Each point is reached from the start by the listed moves, each made once or not at all, plus a little noise. Say if it took an odd or an even number of moves. Then give how often each move was made.
(in the rows, 128 means zero)

Moves:
(1): [169 160 162 135  81]
(2): [ 96 127 135 148 153]
Start: [119 108 101 148 129]
Points:
[159 142 133 151  83] => odd (1, 0)
[ 84 103 111 169 156] => odd (0, 1)

Moves:
(1): [144 151  93 123]
(2): [135 126 109 103]
(3): [128 156 170 129]
(4): [108 155 118 116]
Start: [126 143 122 138]
Points:
[113 195 136 101] => odd (0, 1, 1, 1)
[133 141 103 113] => odd (0, 1, 0, 0)
[130 190  58  97] => odd (1, 1, 0, 1)
[113 167  94 100] => even (0, 1, 0, 1)

Moves:
(1): [183 126 127 136 128 121 125 130 123 124 119]
(2): [137 154 117 111 128 131 133 116 139 116 127]
(3): [144 157 142 145 120 103 125 153 129 113 114]
(4): [137 131 150 140 140 127 122 100 130 115 104]
(5): [136 135 138 138 148  89 155 126 129 125 122]
(6): [138 136 152 132 122 137 134 125 151 152 132]
(7): [148 138 119 135 110 118 159 120 132 124 131]
(8): [137 131 108 146 130 132 126 131 143 141 111]
Start: [129 133 132 125 140 132 158 122 117 108 134]
Points:
[194 199 132 165 127 105 187 102 151  79  81] => odd (0, 1, 1, 1, 0, 0, 1, 1)
[148 139 162 145 172  91 180  87 113  92 106] => even (0, 0, 0, 1, 1, 0, 0, 0)
[181 186 165 140 150  94 223  73 161 100 107] => odd (0, 1, 0, 1, 1, 1, 1, 0)
[184 179 136 181 132  99 178 117 142  91  80] => even (0, 0, 1, 1, 0, 0, 1, 1)
[202 144 123 165 161  91 184 121 127 113 102] => odd (1, 0, 0, 0, 1, 0, 0, 1)
[170 179 158 154 166 112 194  80 168 117  89] => odd (0, 1, 0, 1, 1, 1, 0, 1)

Moves:
(1): [136 138 145 147 130 146 107 118 109]
(2): [ 84 136 163 140 128 139 151 126 140]
(3): [122  95 122 126 155 130 124 161 104]
(4): [134 145 106 134 133 146 141 154 129]
(5): [155 144 137 105 162 122 151 132 107]
(6): [139 105 132 146 149 145 128 105 165]
(7): [143 115 150 129 136 120 157 133 115]
(8): [136 123 142 112 120 141 117 139 141]
(9): [127 133 149 151 140  98 126 142 131]
Start: [138 107 114 105 134 139 130 106 134]
Points:
[178  81 160 141 230 141 126 124 109] => odd (1, 0, 1, 0, 1, 1, 0, 0, 1)
[154  78 189 123 234 156 199 175 142] => even (0, 1, 1, 1, 1, 1, 1, 1, 1)
[175  84  97 103 223 169 161 146 126] => even (0, 0, 1, 1, 1, 1, 0, 0, 0)

Moves:
(1): [151 135 115 123 172 131 121 119 120 126 146 122 126]
(2): [107 139 151 132 144 120 152 119 156 135 130 143 106]
(3): [134 122 147 128 132 129 135 133 126 140 120 117 113]
(4): [110 130 122 151 112 121 100 139 125 129 136 118 131]
(5): [117 127 106 131 144 121 118 134 122 122 118 122 143]
(6): [148 143 145 143 157 123  86 126  96 115 117 146 127]
(7): [150 122 131 134 121 133 138 119 119 148 119 137 126]
(8): [135 133 135 119 141 109 109 147 123 137 138 133 149]
(9): [142 113 118 130 142 125 127 144 118 124 139 149  89]
(10): [163  90 131 124 136 114 112 127 131 143 121 136 124]
(11): [110 111 128 134 126 140 124 138 128 135 137 138 143]
(12): [131 126 138 131 132 114 139 124 117 114 139 130 138]
Start: [134 117 120 127 137 136 136 132 137 130 150 113 112]
Points:
[157 116 132 177 215 132  87 140 104 144 176 171  66] => odd (1, 1, 0, 1, 0, 1, 1, 0, 1, 0, 1, 0)
[180  88 106 117 249  86 106 155 139 147 173 153  80] => even (1, 1, 0, 0, 1, 0, 0, 1, 1, 1, 0, 0)
[192  58 149 145 191 127  81 160  96 146 146 158  69] => odd (0, 0, 1, 0, 0, 1, 0, 0, 1, 1, 1, 0)
[150 110 111 148 168 131  88 153 113 167 184 122 148] => odd (1, 0, 0, 1, 0, 0, 1, 1, 0, 0, 1, 0)

Moves:
(1): [127 118 135  94 140 147 115 135 130 127 138 128 117 138 148 117 125 134]
(2): [141 130 140 149 124 141 104 116 126 126 145 110 105 134  92 151 125 145]
(3): [131 114 154 132 114 120 149 179 161 123 132 119 114 103 153 162 137 116]
(4): [ 88  95 136 179 135 140 114 142 139  94 160 106 136 128  81 103 124 140]
(5): [113 112 158 111 138  98 136 156 112 160 125 117 146 138 135 147 105 122]
(6): [133 146 135 160 119 131 115 126 156 146 106 127 126 123 115 111 105 143]
(7): [100 140 108 118 114 121 130 124 128 138 135 127 102 117 110 126 134 139]
(8): [121 100 130 136 123 102 129 117 113 112 121 128 113  93 112 129 103 113]
(9): [129 126 134 129 126 129 136 112 158 132 131 146 125 140 137 121 144 129]
(10): [114 100 105 143 127 115 127 114 144 138 136 113 128 134 142 158 114 160]
(11): [108 131 159 149  60 127 169 109 126 111 125 114 110 115 123 110 121 121]
(12): [153 111 101 163 132 113 150 153  95 130 162 141  90 137 138 126 116 129]
(13): [ 97 135  97 131 110 146 126 103 100 142 137 139  73 163 146 135 137  98]
(14): [ 99 106 144 121 114 149 125 116 131 152 143 149 114  88 144 118 142 134]
(15): [113 143 137 129 104 114 113 135  96  62 126 166 134 148 121 136 127 130]
(16): [162 171 116 145 131 125 121 129 144 127 169 125 136 145 142 135 124 105]
(17): [124 125 125 147 153 121 108 109 130 125 140 121 113 130 148 125 141 148]
(18): [151  74 139 132  73  82  84 118 110 119 108 139 132 122 138 125 157 115]
Start: [134 112 137 145 137 130 117 118 115 126 148 118 120 148 141 140 152 134]
Points:
[ 83  30 104 184  58  64  84  84 154 144 173 125  12 161 215 194 218 142] => odd (0, 0, 1, 0, 0, 0, 1, 0, 1, 1, 0, 0, 1, 0, 0, 0, 1, 1)
[132  40 204 179  37  45  54 155 116 111 209 130 107 133 182 247 159 142] => even (0, 1, 1, 0, 1, 0, 0, 0, 0, 1, 0, 0, 0, 1, 1, 1, 0, 1)
[146 105 166 199  22  26  70 134 157  62 150 175  82 116 145 163 158  97] => even (0, 0, 1, 0, 0, 1, 1, 1, 1, 0, 0, 0, 0, 0, 1, 1, 0, 1)

Moves:
(1): [138 137 140 124 138 143 130 128 124 115 120 115 132 140 130 141 145 127
 124 139 125 137 119 119 117]
(2): [138 114 129 115 105 121 105 114 126 133 129 119 116 137 115 127 133 140
 126 118 124 139 112 115 136]
(3): [122 138 124 119 144 128 135 139 122 130 125 134 134 132 132 119 143 118
 121 117 116 120 123 127 138]
(4): [134 142 130 134 121 127 137 125 123 138 123 127 126 137 136 126 118 148
 132 128 128 129 129 145 129]
(5): [105 119 111 121 146 121 148 121 119 132 138 123 132 107 139 146 144 119
 159 130 125 132 138 137 132]
(6): [122  95 126 119 140 122 128 124 129 109 123 119 138 128 142 150 137 149
 154 136 128 144 136 111 126]
(7): [126 123 144 122 124 140 129 130 106 112 123 138 127 132 147 124 117 135
 128 139 133 136 121 125 125]
(8): [144 131 108 133 125 120 134 132 124 119 127 147 126 123 117 127 128 135
 111 131 124 134 139 134 142]
(9): [133 108 129 114 120 135 128 127 123 121 132 135 126 119 128 131 127 133
 124 131 142 117 135 129 131]
(10): [113 131 133 136 125 124 135 126 115 130 131 131 134 137 143 132 115 131
 109 114 121 150 137 117 140]
(11): [128 121 134 142 130 131 134 124 132 132 113 135 135 131 126 125 134 132
 121 124 119 133 114 130 127]
(12): [127 139 129 117 130 149 132 130 121 132 126 121 120 124 115 138 125 129
 112 119 120 132 139 118 119]
(13): [129 114 117 138 118 128 119 127 120 130 118 144 129 123 139 127 124 126
 109 112 122 138 119 110 108]
(14): [117 127 147 138 127 124 136 130 125 107 120 141 125 132 123 131 138 147
 122 125 125 130 123 110 127]
(15): [124 122 134 132 129 139 122 123 131 129 142 139 123 141 148 108 128 115
 136 129 131 134 132 132 122]
(16): [138 130 128 117 146 121 125 151 118 134 106 134 120 131 109 125 112 120
 125 139 147 147 119 145 129]
(17): [139 131 116 115 126 130 147 131 123 148 138 120 131 130 122 126 124 123
 137 113 127 116 121 123 129]
(18): [120 133 126 121 135 137 136 130 129 128 128 134 122 150 125 138 143 115
 133 132 125 133 114 115 132]
(19): [130 123 121 127 142 117 120 139 120 137 132 122 128 133 128 131 129 131
 135 134 132 148 118 126 142]
(20): [133 124 134 144 144 123 121 128 160 123 131 120 110 130 121 140 119 123
 138 111 129 139 139 118 140]
(21): [128 120 131 130 119 116 121 133 143 132 125 134 128 124 122 137 128 127
 128 133 126 127 145 127 126]
(22): [138 121 127 123 141 121 122 130 129 121 136 152 135 136 122 142 117 123
 131 118 133 119 104 147 131]
(23): [126 140 139 130 143 135 142 130 147 136 153 143 141 115 143 133 110 142
 127 104 139 151 114 128 120]
(24): [124 118 118 119 133 117 119 137 140 135 130 130 111 131 140 115 132 109
 105 135 122 127 132 125 131]
Start: [122 124 135 129 131 132 130 131 135 132 131 119 132 143 128 129 140 104
 139 125 132 123 122 132 119]
Points:
[100  86 156 129 172 134 160 154 131 108 146 183 155 144 160 155 144 157
 104  89 118 204 139  84 143] => even (0, 0, 1, 0, 0, 1, 0, 1, 1, 1, 1, 1, 0, 1, 1, 0, 0, 0, 1, 0, 1, 0, 1, 0)
[134  72 133 136 189  92 118 180 168 110  84 145  96 152  91 168 138 127
 111 133 122 204 144  95 150] => even (0, 0, 0, 0, 0, 1, 0, 1, 0, 0, 1, 1, 0, 1, 0, 1, 0, 0, 1, 1, 1, 0, 0, 1)
[134  83 188 114 166 122 109 152 143 102 104 170 100 178 153 200  84 161
  92  74 136 249  88  72 104] => odd (1, 1, 0, 1, 0, 1, 1, 0, 0, 1, 0, 1, 1, 1, 0, 1, 0, 0, 0, 1, 1, 1, 1, 1)
[138 132 141 122 206 137 136 187 108 125  87 140 103 179 132 136 131  89
  58 121 117 216 112 108 164] => odd (1, 0, 1, 0, 0, 0, 1, 1, 0, 1, 1, 1, 0, 0, 0, 1, 0, 0, 1, 1, 0, 0, 0, 1)
[111 101 153 117 171 114 127 155 145 135 110 144  99 165 149 155 110 149
  86  48 120 234 107  66 127] => even (0, 1, 1, 1, 0, 1, 0, 0, 0, 1, 0, 1, 1, 1, 0, 1, 0, 0, 0, 1, 0, 0, 1, 1)
[128 128 124 137 174 114 151 182  96 159 103 194 135 159 180 104  94 124
  55  95 127 227  80 135 141] => odd (0, 0, 1, 1, 0, 0, 1, 1, 0, 1, 1, 0, 1, 0, 0, 1, 0, 0, 1, 0, 0, 0, 1, 1)
